Every row gives one point. To make a cloud, some directions were put in groups of two or more. Within a group, all points are equally far from the middle, so they leave a hole (a ring in 2 directions, a hollow ball in 3). The other directions are filled evenly. Then the cloud was stretched, turned, moved and blurred a little. How many holes are there, and how many directions does each take, smallest first?

Cloud (13 x 2):
[[ 48 -26]
 [ 12  58]
 [-60 -32]
 [ 32  50]
 [-17 -57]
 [ 58  11]
 [  6 -55]
 [ 58   7]
 [-65  19]
 [-25 -55]
 [ 29  52]
 [-68 -13]
 [ 15 -52]]
Holes: 1 (2)

Cloud (22 x 3):
[[ 67  27 -42]
 [-23  44  84]
 [-47 -31  30]
 [ 37  49  -5]
 [-52   0 -54]
 [-52   7  46]
 [ -2  54 -66]
 [-50   8 -28]
 [ 52 -60  22]
 [-32  39 -40]
 [ 62  34 -22]
 [-48  18   4]
 [ 39  49  -5]
 [ 29  51  37]
 [ 77   6   5]
 [ 79 -26 -45]
 [-27  44 -57]
 [-12  48  80]
 [-46  22  -9]
 [-30  40 -52]
 [ -4  52  57]
 [ 12  52  25]]
Holes: 1 (2)

Cloud (30 x 4):
[[ -72   36  -79  -31]
 [  -4  -68  -11    5]
 [ -21  -68  -55   11]
 [  25   17   56  -82]
 [ -30   16   27   27]
 [  -4   10   34   17]
 [  16   -5  -22  -74]
 [ -15  -80  -36   52]
 [  39   48   49  -52]
 [  44  -37    0   -4]
 [  88    2   88   16]
 [ -21   83   80    6]
 [  80    5   -5  -45]
 [  19   36  -48   32]
 [  52  -14   21   24]
 [ -13   79  -59    8]
 [   2   52   38   -4]
 [  64   -2   44  -37]
 [  22   28   19   49]
 [  17   65   17  -62]
 [  40    7  -62  -13]
 [  48   64   -3   29]
 [  29   81  -43   12]
 [ -27   28   49 -103]
 [  52   11   -2   14]
 [ -43  -18  -60  -25]
 [ -44   22  -31  -23]
 [ -60   23  -31  -23]
 [  -9   15  -69   -3]
 [   9    4   77  -12]]
Holes: 0

Cloud (55 x 6):
[[ -5  15 -58 -27 -32 -20]
 [ -4  79  32 -52  31  25]
 [-18  49   1  58  17 -27]
 [ -2  42 -15  15 -90  34]
 [-20  49  21  29 -81  62]
 [-47  74  22   6  62  45]
 [-83   1   2  49   4   9]
 [-12  37  68 -22  43  76]
 [-57   7 -27 -37  34 -26]
 [ 46  56  19  17 -62  30]
 [ 19  -4  57  47  34   0]
 [-53  48   8 -66  -6  -6]
 [-55  19 -17 -34 -47  94]
 [-72  24  26 -34 -47  64]
 [-10  38  25  84  -7   9]
 [-97  25  32   3   1  36]
 [-57  56  26 -60 -21  21]
 [  2  57 -16  59  55  58]
 [-85   1  15 -49  10  50]
 [ 46  -7  47  60 -25  44]
 [-32 -18 -43 -15  59  77]
 [-68 -14  34  13 -55  39]
 [-67  34 -16  13 -41  97]
 [-23  79 -43  27 -11  85]
 [ 19  24  30  27  63 -17]
 [-95  -7  23   2  11  20]
 [ 28 -46 -24  -7   3 -20]
 [-48 -54  15  43 -27  44]
 [-22  59  53  -9  36  90]
 [-22  15 -27 -46 -20 -37]
 [-11  51  13  60  30  97]
 [-49 -13 -22   4 -40 105]
 [-11  51 -13 -38 -34 -31]
 [ 64  -8  42 -19 -30  34]
 [ 35 -20  16  -2  55 -20]
 [  3   3  89  27  10  44]
 [-29  66 -56  44  21  20]
 [-64  26  45   3 -58  41]
 [ 45  67  12 -49  20  21]
 [-51  73 -47  22  33  50]
 [-65  45 -35 -41  -9  81]
 [  8 -21  80   1  29  19]
 [-55   9 -64  36  -5  70]
 [-38 -47  -9  48 -17  -3]
 [-70  34  36  30   7 -13]
 [-73 -26  -6  44 -20  70]
 [  5  50  45  10 -64   6]
 [ -6  23  70   9  15 100]
 [ -7 -20  21 -38  82  16]
 [  3  -7 -79   5 -38  34]
 [ -1  -1 -66   2 -37 -11]
 [-18  57   3  52  67  30]
 [ 69  25 -38   7  20  61]
 [ 19  63   7 -41  51  77]
 [ 69  12  40   5 -36  29]]
Holes: 2 (2, 4)

Cloud (73 x 8):
[[  94  -26   25   -7  -57  -27   20  -30]
 [   1   55  -27    3   44  -57  -24  -54]
 [  28   41   -7   44   27  -17  -53  -11]
 [  10  -12    4   30  -49   14   97   -6]
 [   7  -13  -29  -65    8   15  -32  -86]
 [ -90  -20   20  -41  -18   70   10   10]
 [  32   -6  -63   41  -28   57    8   14]
 [   0   23   80  -50    8  -43  -26  -14]
 [ -91   -6  -23  -12   -5  -41  -40  -61]
 [ -58   15  -17  -51  -77    2  -51   -4]
 [  61  -59   24  -11   51   37   13  -18]
 [  28   21   -5   24   30   63  -16  -34]
 [  28  -79    6  -52   20   -2   46   51]
 [   0  -41  -19   55  -62   -3   71   30]
 [  -6   14  -40   66  -14  -51  -43   22]
 [ -36  -25   27  -52  -23   -8  -84   22]
 [  -2  -19  -22  -96   43   20   36   27]
 [  20   -4   91  -15  -32  -15   49    7]
 [  -5  -38  -12   59   12   77   44   -3]
 [ -27  -11  -12  -42  -60   -3  -78  -39]
 [ -57   23   -8    8   28   53   61  -51]
 [  -2   24   -7  -53   -6   72   60   33]
 [  40  -28    0   48  -61   44   58   15]
 [ -28   21  -29    3   45   -6   51   66]
 [ -13   19  -27  -43   33  -33   -1 -107]
 [ -48  -31  -20   58  -26  -68  -15  -33]
 [  29  -19  -49   45  -59  -18  -14   66]
 [  64  -72   11  -16   18   35   38  -36]
 [  18  -14   58   14    4   36   37   70]
 [-121   15    1  -30    1    7  -19  -13]
 [ -26   -3   59   52  -58  -38   -4    4]
 [ -67   -2  -11  -44  -83   32   48   28]
 [ -48   56   21  -48   37   16    5   43]
 [  53  -34   -8   44   42  -14   60  -40]
 [ -58  -60  -19   31   36   62   22   -5]
 [   9  -99   -4  -20    2   33    9   62]
 [  29   10  -62   63  -36    6  -19  -15]
 [  -1  -91   42    3   30   17  -32  -12]
 [  35   29  -10  -47   36   23  -13   47]
 [  24   -1   -9  -54   17  -81   -4   41]
 [  51  -69   26   -9   28  -56   -5   39]
 [  37  -37   36   11   39  -53   51   23]
 [ -29  -23   43   41   37   67   26   26]
 [  12  -56  -58  -33  -40    6   10  -71]
 [ -96    2   13   10   45   44  -17   -1]
 [ -22   -7  -32   84   14   -8  -41  -40]
 [   9  -26  -26  -22  -59  -12  -81   36]
 [  60    2    0  -74   -4   21  -34    1]
 [ -21   13   -1  -17    0   15   57   93]
 [ -15   54  -70   16  -19  -39    6   10]
 [ -33  -21   72  -74  -24  -45  -24  -50]
 [  12   15  -26   -6  -35  -21   80   58]
 [ -37   29    2    1   40  -49   54   34]
 [ -10  -46  -48   67   17  -10    8   64]
 [-102  -22   -7  -16  -14   -7    2  -67]
 [ -33    1  -24   -8  -85  -22   43   65]
 [  -3  -64  -47  -28    9   36    3  -68]
 [ -66  -25  -45   52   35  -22   25   28]
 [ -22   28  -22  -73   -2  -11   56  -80]
 [ -25  -40  -27  -28  -84  -57    8   57]
 [   9    7   -6   23   77  -52    0  -66]
 [  39    0  -12   -6  -39   31   83  -37]
 [  27   32   49  -48  -12   -5  -10   56]
 [   5  -38   15  -67  -17    8  -76   20]
 [ -14  -24  -73  -10  -60  -27  -33  -52]
 [ -43    9   30  -12   63   18   69   28]
 [  60   19  -30   49  -15   22  -30    1]
 [  -9  -14  -28   61   46   53   52  -21]
 [ -35  -25  -27   26   27  -20  -76   36]
 [  18  -72  -36   10  -17  -41  -29   73]
 [  16  -42   44    0   23  -45  -21  -90]
 [  59  -43   11   -5  -16  -30   89   11]
 [ -91  -44   -6  -12   16  -55    8   10]]
Holes: 2 (2, 6)

Cloud (73 x 8):
[[-46 -50 -20  64 -20  38 -42 -51]
 [-48  32  67   4  66  55  24  44]
 [ 11 -26  24   8 -32  79  63  59]
 [ 61 -22  30  32  48  10  -1  19]
 [ -2 -31 -27 -54  29 -41   7  12]
 [-14  63  71   3 -16  85  27  46]
 [-13 -74   1 -53  29 -12  48  24]
 [ 63  -7  38  31  61  11 -34  31]
 [ 20  61 -27  15  16  46 -40  95]
 [-15   0 -24 -76  -4 -61  17  48]
 [-65 -52  43 -32 -25  19 -20 -18]
 [-23 -27  15  95 -54 -16  -2  -4]
 [ 42   4 -81 -19 -17  43  -9  20]
 [ 47   1  20 -16 -27  64  80  22]
 [ 36 -12  76 -17  29  -3 -37  19]
 [-50  20 -20 -80   1  76   6  57]
 [  7 -32 -51  45  -7 -59 -26  91]
 [ 51 -21  -9 -48  43  47  61  66]
 [ -2  97 -17   6 -22  32  47   7]
 [ 30 -51 -56   2 -11  60 -12 -40]
 [ 31 -33   8 -50  40  93 -63  57]
 [ 36  26  70  74 -24  -8 -68   1]
 [ 40  24  62 -19 -12 103 -18  30]
 [ 20   5   7 -50  14  29  30 -72]
 [  3   3  90 -22  36  -2 -16  35]
 [ 21  -1  49 -46 -32 -14 -21 -38]
 [-13 -92  -7  26 -58   9 -48 -39]
 [-10 -16  50  68 -30 -23  42  -1]
 [ -6  22  93  35 -52  39 -26  45]
 [ 45 -57  41   4 -53  -6  17  30]
 [-29 -18 -44 -18 -77  -2  37  25]
 [ -3 -25  35  49  26  24  55  -4]
 [ 48  39  14  59  37  38  -2 -13]
 [ 20  55 -61   1  43  27  -1  66]
 [-63  29 -15  46 -35  78  58 -10]
 [ 27 -44   9 -46 -30 -32  11  15]
 [ 29  62  11  13 -16   4  27  82]
 [  5  17  29 -89  59  72  15  64]
 [ 13  60 -59 -25   2  33   2  29]
 [ 33  -1  70 -33  34  16 -10 -26]
 [ -3  24  26 -94 -33 -12  16  38]
 [-45 -54 -29  65  -8  -7 -27   6]
 [ 53  -7 -51 -58 -14  51  13  19]
 [ 44 -45  -8 -43 -29 -34 -29  34]
 [ 36   3  14 -17 -20  18  77  95]
 [-39  72  73  33  17 -19  12 -27]
 [ 16  21 -42  19 -16 -41  -2 107]
 [ 31  29  46 -18   1  48 -16 121]
 [ 31  41 -53 -14  -1  49 -15 -21]
 [-43 -44 -43  61  20  45 -34  19]
 [-21 -17  28 -19 -23   5 -85 -19]
 [-18  43  14 -59 -54 -11  -7  -3]
 [  6   7   7 -69  43  18 -12 -20]
 [ 28 -33 -31 -50 -10  66  52   0]
 [-90 -15   9   0 -80   6   8  -3]
 [-37  60  33  26  59  26 -12  14]
 [ 28  61 -18  45 -39  75 -73   0]
 [ -3  22  36  17  88   8 -31  80]
 [  8  37  64 -31  37  90  17  36]
 [-23 -49  87  16 -53  32  -4  39]
 [-39 -30 -42  46  22  69 -66  28]
 [ 22  13  66 -17   2 115 -15   3]
 [-35 -58  85  -4  -4  44 -11 -15]
 [ -8 -67 -38 -29 -72  20   2  57]
 [ 37  68  72 -10 -30  68  24  18]
 [ 11  18  31 -68  31  26  31 -57]
 [  7  -2 -61 -12  31   9   2 -18]
 [-25 -32 -31   8 -51 -39   6 -10]
 [-18 -23 -64  47 -35  72 -21  54]
 [-30  -2  66 -41 -38  79  44  71]
 [  0  56 -17  10 -57 -21  -4   9]
 [-61   7  70   5  70  18  13  72]
 [-20  19 -37  34 -32  30  65  67]]
Holes: 3 (2, 2, 2)

Cloud (101 x 9):
[[   0   37   31   92    2   -5    5   21  -82]
 [  17   62   -5   -3   -1    0  -92   56   59]
 [ -35   -1   22   37  -32  -15  -68   53  -44]
 [ -44   22   13   68  -40  -59  -37   -3  -24]
 [  54   22   30   50  -84    1   76   82   78]
 [  27  -12   -2   34   54   20   54   15   71]
 [  17   23  -17   31  -44  -48    5   74  -67]
 [  12   10   18  -21   48   26    5   13    9]
 [  48  -15   15   64   -4   -7  -28   10  -59]
 [  38  -45   -6   37  -23  -64  -41   28  -22]
 [   7  -25  -52   11  -20  100   32   41    1]
 [ -39   41  -27   74   15  -19   -1   18   57]
 [ -13    8   28    3  -34   41  -68   41  -42]
 [  20    3  -30    4  -81   19   61   41   48]
 [  57   21  -42  -47  -54   13  -82   -6    3]
 [   8  -30  -45   27  -43  -17   30    7    8]
 [ -47   77    2   41  -34   31  -11   85   70]
 [  -1    2  -58   68  -19   87   35   13    8]
 [  40  -37   -7   40   -2   18  -63  -11  -29]
 [ -37   53    5   45  -53  -14  -42  -37  -14]
 [  75  -51  -42  -15   37   41   54  -16   38]
 [ -75  -20  -25   65   50  -33   63   33   19]
 [  26   13    6   54   36   17   57   57   54]
 [  -3  -20    9    7   85    1  -35   -1  -20]
 [  35  -47   -8  -30  -10   12  -15   31  -48]
 [ -49   50    5  100   28  -53  -15   33  -55]
 [ -38  -74  -20  121   41   13    0  -23  -18]
 [ -80   25   -6   17  -43   70   -7   52   92]
 [  -4  -45  -11   62   45  -32   47   53    4]
 [  36  -39    7   53    2  -28   61    5  -54]
 [  41  106  -28  -13  -64   36   42   77   32]
 [ -12  -20  -12   27   27  -74   28  -26   46]
 [ -50  -73    0   38   19   10  -19   35  -24]
 [  -7    9   61  -10  -42   24   21  -29   40]
 [ -19   40   -1    0  -64   29  -19  108   50]
 [  47   26  -64   -3  -54   42   27   85   28]
 [  15  -64   34   23   -9  -31   17    0   -4]
 [  29  -58   15    3   74   -8   48   69   -8]
 [  35  -21   11    1    8   -8   21   14    5]
 [ -52   -4   -7   66   61    0  -48  -58   -8]
 [   7   60  -22   16   53   21  -13   58   44]
 [   2   -5  -49  -29    0   -9   24  -54  -66]
 [ -12  -32    7   60  -43  -15   15  -80   13]
 [ -20   17   18   31  120   26   -5  -65   10]
 [ -17   44   56   17   12   75  -47    3   28]
 [  16  -44 -107  -23   21   75   23   23    5]
 [ -59  -31   14   80  -22   17   18   36   48]
 [  18  -13    6   80    4   19    6    1   49]
 [  50  -19   39   -9  -41  -38   14   50    0]
 [ -39   -6  -31  -59  -25   18   56  -35   22]
 [  38   40    4   34    9   17   48  -73   10]
 [ -44  -25    7   72   19    1   53  -19   42]
 [   6    7  -63   20   20  -38   17  -23    1]
 [  65  -15   34   12    7  -17  -53    1   -3]
 [ -26  -70  -24   10   37   -8  -74  -27   10]
 [ -27  -43   -2   82   45    1  -24  -78  -46]
 [  22   23  -32   63   14   -5  -24   88  -12]
 [ -44    6  -16   76  -25   -8  -19   93    9]
 [ -88  -41    7   39   53  -40   -3  -17   31]
 [  40   41   -3  -66  -78   27  -17   34   48]
 [ -17  -55   31   30  -21  -34   38  -32  -12]
 [ -23  -62   -5  -12   61  -13  -10  -11  -10]
 [ -38  -18   12    2   63   24  -23  -14  -75]
 [   1   19   -5   39  -79    3  -59   35   -8]
 [ -42   28  -11   10   54    0   52   21  102]
 [  38  -18   -5  -60   80   55    2  -18   21]
 [  19  -26  -30   -7  -25   78    3   45   29]
 [ -21   -3  -70   32  -28   26   28   37  -30]
 [ -36   62   52   86  -13  -30   -3   20   49]
 [ -10   66   47   55   40  -36  -10   45  -36]
 [ -44   22  -58   12   27   -9   19   29  105]
 [ -27   43   -2   38   16  -10  -13  -70   92]
 [  -8   -9  -22   24  -87   36  -13  -37   17]
 [ -10  -72  -48    0   74   48  -29   -9   13]
 [   1  -69  -78   45   31  -35   19   74   26]
 [ -63  -29  -35   63  -26  -13  -13   95    4]
 [ -54  -25  -58   93   14   32  -36   46  -28]
 [ -30    9   53   65   70   40  -16   -9  -16]
 [  59   24  -19  -59  -59   48  -67  -23  -25]
 [  26   19  -35   47   37   20  -15   20  -12]
 [  -8  -38   25    4   44  -18  -71   -4   24]
 [  32   28   -1   37   41   28   50   41   52]
 [   3   42   14   -4   -3  -11   -4  -73   15]
 [ -31  -41   29  101  -10   22   -4  -21  -48]
 [  31  -10  -20  -75    6   40  -68  -20    4]
 [  56   10  -41  -13   60  -59  -17   -9  -18]
 [  25   41   67   29  -50   -3  -12  -28    4]
 [  -1  -72  -36   32   87   80   14   -4   33]
 [ -58  -45  -19   -3   16   -9   29  -49    5]
 [ -74  -30   26   16   15  -32   -6  -50   -8]
 [  58  -65   37  -31   40  -45   -8  -18  -46]
 [  47   52   10   17   21  -33    8  -97   59]
 [   8   17  -26  110  -37  -13   36    5   46]
 [ -14   18  -16   59   -7   67   14   30   53]
 [ -69   67   33   26  -21   67  -33   30  -13]
 [  54  -31    1   43   64  -28   -4   23  -16]
 [  33   14   28   -1   77   31   -6  -50   20]
 [ -19  -44  -29   15   38  -79  -28   19   34]
 [  52    2   -5  -22  -39   43   -5   27   52]
 [  37    1   29   36  -52    6  -38  -32    3]
 [ -55   24  -20   -2   63   -2   38   40   33]]
Holes: 0
